Each row is a point. A path goes straight from each point to the next, and from the last back to the first. The post is the endless flat space through its rows: a point in 2 columns, a line in 3, a plane in 4, and so on, so that a path can go around it. Count how often the path circles the post. Going back the other way cancels.
In the rows, 128 means zero.

Post:
[[162 122 162]
 [126 128  76]]
Path (22 x 3):
[[137 154  86]
 [148 143 114]
 [179 126  62]
 [163  97 122]
 [147  97 135]
 [125 116 126]
 [110 174 116]
 [131 165 114]
 [118 128 109]
 [ 93  95 134]
 [133  98  86]
 [162 119  92]
 [192 112 111]
 [168  99 155]
 [123 111 122]
 [ 80 139  71]
 [123 150 105]
 [124 139 158]
 [126 109 170]
 [141  61  89]
 [175  95  72]
 [195 156 123]]
Times around: 0

Post (8 x 9):
[[148 157 105 125 140 127 118  44 153]
 [130 154 137  91 109  99 140 173 183]
 [140 138 131 158 151 140 120 151 139]
 [159 128 145 130 122 124 142  80 105]
 [105 134  96 138 109 173 130 133 151]
 [148 131 152  59 149 169 105 151 166]
 [154 106 103  50 190  89 118 175  39]
 [144 166 166 126  75  49  85  99 134]]
Path:
[[116 158 103  55 113 145 141 119 102]
 [174 156 119  79  79 111  78 111  76]
 [165 141 130 103 146 129 136 145 183]
 [150 124  79 101 143 111 146 115 155]
 [136 142 119 139  80 119 106 147 126]
 [177 164 143  81 107 130 134  75 144]
 [ 99 158 148 126  92 164 125 145 122]
 [116 149 124 121 139  96 118  95 102]]
Times around: 0

Post (17 x 18):
[[149 117  77 119 116 110 106 139 143 135 127  89 114 149 129  85 156 107]
 [135 136 110  91 104 133 123 153 125 123 137 122 137 163  88 118 106 158]
 [144 134 125  86  97 119 141 134 139 141 143 150 115 109 105  99 135 103]
 [130 119  90 141 148 153 172 143 151 122 141 146  83 124 103  99 160 160]
 [120 115 162 113 100 119 118 128  95 135 119 133 114 129  92  95 125 148]
 [150 132 164 101 107 141 130 121 135 120 141 105 172 118 107  88 152 131]
 [175 127 136 115 109 140 116 146 187 185 147 105 110 159 101 111 195  73]
 [128 122 123  98 129 123 105 138 166 127 105 136 111 124 105 115 126 150]
 [149 138  83  88 195 115 128 153 105 124 125 112 117 148  95 126 121  64]
 [132 113 112 100 134 197 139 111 107 106 118 150  98 105 111 112 138 102]
 [155 142 140 120 102 144 162 109 113  91 162 105 103 109  85 249 134 117]
 [140 125 151  91 118 147 114 101 116 136 162 130 105 115 118  98 124 152]
 [126 127 125 122 115 142 141  90 115 146 127 139 191 145 136 112 159 156]
 [127 127 127 129 118 118 151  97 132  96 148 136 175 192 136 110 140 126]
 [ 83 136 109 149 134 169 208 189 160 128  95 115 126 138 233 112 163 163]
 [116 146 125 116 108 119 112 172 132 108 149 141 119 125 126 138 165 141]
 [189 128  92 223 105 145 111 111 162 153 166 107 134 134 131 140 135 101]]
Path, 12 rows:
[[149 119 112 150 140 111  97 154 159 115 178 110 149 150 124 116 116 145]
 [138 124 101 107 127 150 161 131 116 131 126 122 148 141 130 123 159 144]
 [150 139 130 113 113 144 154 115 126 103 123 144  99 171 108 130 138 127]
 [153 132  93 130 113 125  98 116 127 154 128 134  89 142 100  76 156 130]
 [178 128 140 130 125 157 139 122 115 120 143 112  93 145 104 129 147 106]
 [140 128 108 125 147 125 133 166 141 132 157 116 114 147 128 114 158 150]
 [108 113 124 108  93 114 145 157 126 159 130 139 169 134 120 127 117 121]
 [119 150 113 143 163 124 166 115 128 136 146 149 165 124 108  78 162 121]
 [149 159  90  98 109 153 126 148 105 151 153 131 125 123 110 141 124 148]
 [142 122 120 117  96 159 152 122 164 126  99 140 103 109 146 110 153 133]
 [139 125 115 130 141 141  99  91 107 121 110 108 111 143  93 111 119 147]
 [140 130 110 145 129 125 128 146 166 161 132 123 118 122 108 117 167 120]]
Times around: 0
